Each row is a point. To make a cloud, some directions were put in groups of two or more. Within a group, all points are equally far from the middle, so they leave a hole (a ring in 2 directions, a hollow ball in 3). The other directions are filled evenly. Then the cloud was stretched, turned, moved and blurred a little. Count the holes, and give their numbers of directions, smallest first.

Cloud (22 x 3):
[[ -0.7   3.2 -35.9]
 [ 37.9 -16.0 -13.7]
 [ -2.7 -38.1  16.5]
 [ -0.3  21.1  10.3]
 [ 16.0  20.3 -21.6]
 [-17.9  13.8   7.0]
 [ 12.8 -31.8 -19.6]
 [-20.9   5.6  -3.1]
 [ -6.7  18.5 -35.8]
 [ 20.2 -17.2   1.2]
 [ 34.2  23.0  11.2]
 [ 31.0   8.1 -12.4]
 [ 23.4  24.6 -11.6]
 [ 21.4 -26.2   1.4]
 [ 19.4   5.5   7.8]
 [-13.0   2.6 -35.8]
 [ 10.4 -24.8 -12.8]
 [ 21.4 -25.5 -11.9]
 [ -0.5 -34.6  -5.6]
 [-25.1 -25.6  -2.7]
 [ -8.0 -24.5 -40.1]
 [-10.7 -39.0  13.2]]
Holes: 0

Cloud (31 x 4):
[[ 33.8 -24.1 -17.9 -12.2]
 [ -4.9   1.8  28.9 -23.6]
 [-12.1   3.8  29.0  -5.5]
 [ 15.9  36.3  -6.8 -21.4]
 [ 10.5  27.4 -18.9  18.5]
 [ -2.8 -27.7   7.4 -24.9]
 [ 16.7 -16.9  26.2 -27.3]
 [ 25.7 -18.6 -16.8  19.2]
 [ 35.1  22.6 -23.2 -12.5]
 [-23.4  10.8   7.5  -7.5]
 [ 34.3 -15.7 -25.8   0.8]
 [  5.0  38.3 -11.0  -0.9]
 [-12.3   8.7  18.8 -26.6]
 [ 11.3 -28.4  -7.9 -29.0]
 [ 29.5 -27.5  -3.4 -23.8]
 [  2.6  16.8 -23.5  21.0]
 [ 10.3 -12.3 -34.7 -14.1]
 [ 19.1  38.2   9.4 -10.3]
 [ 43.7 -18.5  -3.6 -14.4]
 [ 50.1   3.1   3.6   0.6]
 [ 25.0   7.7 -29.7  16.9]
 [ -4.2 -19.2 -27.7  -8.1]
 [ -1.8 -25.8  22.5 -10.7]
 [ -1.3  17.9 -27.2  13.1]
 [-12.2  30.0   5.7  -7.9]
 [ 14.3  29.1 -19.8 -24.0]
 [ 17.1  -2.7 -26.9  22.7]
 [ 10.2  16.8  30.8   9.6]
 [ 10.3 -24.1 -27.7 -13.1]
 [ -9.5   4.4 -16.7 -31.8]
 [ 21.7  18.8   6.2  27.6]]
Holes: 1 (4)

Cloud (73 x 8):
[[-13.0 -31.3   0.8 -19.2  -1.5  -5.4 -17.8 -19.8]
 [ 19.4  17.4  26.7  -4.7 -32.9  21.8   6.7 -20.2]
 [-18.2 -23.4  26.2  28.1   3.2  39.5   7.1   9.6]
 [ 24.0 -33.5   0.7  47.0  15.9   3.6 -15.5   0.9]
 [ -9.8  -5.1  37.3  26.6  -2.0 -15.2 -31.7 -24.5]
 [ 17.7   9.0  36.0   5.0 -18.3  -7.1  26.5 -21.9]
 [  8.0  17.8  14.1  12.5 -37.0  14.0 -18.0  36.7]
 [-21.5 -12.4  33.2  -2.3 -30.9  13.3  11.1 -29.4]
 [-29.2 -11.4  12.1 -24.3 -19.0 -12.2   3.3  -0.2]
 [-11.3  33.6  -9.2   8.9 -31.7   6.4   3.2 -28.9]
 [ 14.4 -24.5 -25.3 -13.0  -9.1  26.0   8.2   2.3]
 [-27.4 -12.5  43.4  27.0   5.3  15.7  -4.7  18.4]
 [  6.2 -22.8   8.7  12.8 -28.0 -29.1  12.8  25.1]
 [  8.8 -44.3 -23.3  31.1   2.1  -3.0 -26.6  18.4]
 [ 15.3 -31.0 -16.9  27.2 -32.3 -22.3 -13.7  17.9]
 [ 25.7   3.5  30.3  46.0   3.9   0.3 -18.4   8.2]
 [-27.3  13.8 -19.4  10.0   0.0 -18.0  -7.5  22.6]
 [-21.2   1.0 -11.0  28.0 -34.1  15.3 -12.1 -31.7]
 [ 31.5  -0.6  32.5  12.4  -0.2  17.9  -8.3 -26.0]
 [  5.0 -48.8   5.9  19.6  10.2 -12.7 -31.5  -6.4]
 [ 31.3 -19.1 -18.0  10.2 -33.2 -10.0 -17.9   0.4]
 [ 19.0  10.3  36.7  -2.8 -24.8  34.0   3.4  12.7]
 [ -8.0 -42.7  12.3 -12.3   4.0  10.3  -3.9  38.3]
 [-12.0   1.4 -19.2  -1.0  -0.1  30.8 -35.1  23.8]
 [ 15.4   1.2   0.1 -22.6  20.8   5.8  12.3   7.9]
 [-13.8 -28.1 -12.6  12.9   8.9  35.2 -22.3  -6.0]
 [ -1.9 -34.5  -0.7  -3.2  22.5  -5.8  14.1 -17.7]
 [ 28.1  -9.7  19.4   7.1 -40.9  29.9  -6.6  15.0]
 [-36.6  24.8  -1.1   9.5 -16.8  20.8  19.8  -9.6]
 [ 18.5   0.5  -0.4  36.0  16.7 -13.2  19.0 -23.0]
 [ -3.9  22.9 -21.2 -15.5  -6.0  -6.1   0.1  -8.8]
 [ -2.8 -42.4  -2.1   3.4   0.7  -7.6 -34.9 -12.6]
 [ 16.5 -24.1 -11.5  20.0 -45.5  -0.3  -4.5 -13.3]
 [-24.2  10.3  26.4  -5.5  27.6  13.8   5.4 -12.9]
 [-25.3  26.9 -19.9   8.1  -5.6  19.7   4.0  25.4]
 [-27.5 -24.7  -3.0   8.0  19.2   7.4  -8.9  33.5]
 [  2.8  -9.8 -18.2  25.1  11.0  -6.8  30.5  16.4]
 [ 18.7   5.7 -17.7   3.4   8.4  40.4   6.2   3.8]
 [ 32.4  -3.5  31.4  22.6 -14.4  -6.1 -30.2   5.2]
 [ 20.6  15.3  23.6  -5.1 -34.0   4.5   6.6 -24.1]
 [  9.1   9.7  -3.3  22.4  28.6 -14.7  -3.1  27.0]
 [-10.6   7.7  42.4   8.0 -16.7  29.8 -24.5  14.8]
 [ 30.9  -7.5  17.1   4.0  -8.2 -31.5 -17.8  -4.9]
 [ 15.4 -19.2 -26.9  52.3  -5.6   5.6  -4.2  25.1]
 [  5.7 -27.3  -8.8  44.1  15.8 -17.7   7.4 -16.6]
 [-30.2  10.3  20.5  50.2 -21.0 -13.7  -2.5  -0.5]
 [ 12.5 -22.2  -6.4 -18.7 -14.4 -16.5  16.9  -0.6]
 [ 25.3 -19.4  33.5  23.5   9.2 -19.4  -6.8  28.3]
 [-24.8   3.5 -25.2  -6.4 -17.6  28.1  -9.6 -13.9]
 [ 10.6  -5.3 -22.2  19.6 -14.4  -1.5  26.9 -21.5]
 [-25.3 -11.2  15.8  15.2  -6.7  30.6  29.7 -16.9]
 [-20.2  30.3 -12.5 -12.4 -26.9  11.4   8.8  -5.8]
 [ -5.9 -14.3 -14.5  11.5  -2.1  15.4  35.5 -13.0]
 [-21.0 -16.2  29.9  16.4  12.9  -0.1   7.4 -40.3]
 [ 31.7 -23.4  -4.5  11.9  10.8  13.1 -25.9  33.7]
 [ -5.9 -34.9  -9.1 -10.6  -5.2  10.6   7.4  39.6]
 [-19.2 -20.0  29.2  26.2 -28.7 -20.8  14.5  11.4]
 [ 12.7   8.3   1.8  -3.6 -16.2 -28.6   7.5  24.4]
 [ -4.0  20.0  40.1  -6.3 -11.9 -17.9  -1.7 -23.0]
 [ -9.5 -25.4  29.3  27.6 -19.0  39.5  -7.7 -10.0]
 [-16.1 -24.9  18.4 -12.5  -8.5  21.5 -34.7  26.8]
 [-36.4   7.8  -8.7  15.1 -28.8  18.6   1.3  29.5]
 [ 29.9   0.3  14.4  41.5 -24.9  14.0  -4.0 -20.3]
 [-15.1  18.4 -18.3  14.8 -13.4 -16.0 -16.6  34.7]
 [ -0.9 -27.9 -23.8  -9.2 -17.0  32.2  10.4  13.1]
 [-18.8 -25.0  34.4  -6.7 -13.4 -26.7   0.5 -16.3]
 [-37.4   0.6  22.4  33.6  -1.4  14.6  19.7   7.7]
 [-12.1 -29.8 -10.5  15.1 -34.6  13.9  -7.8  41.1]
 [ -7.9  26.4  -8.5  27.4 -32.3  40.7 -17.8  10.3]
 [ 15.6   3.5  21.6  14.4  20.8  21.7 -22.8  27.8]
 [ -7.2  14.8  40.0 -12.3  10.1 -18.6  -0.7 -11.4]
 [-13.8 -22.7 -26.2  30.2 -32.5 -10.9 -25.7  -2.3]
 [ 27.8   4.4  -9.8  31.5 -42.1  23.3  -9.0  -2.1]]
Holes: 3 (2, 3, 3)
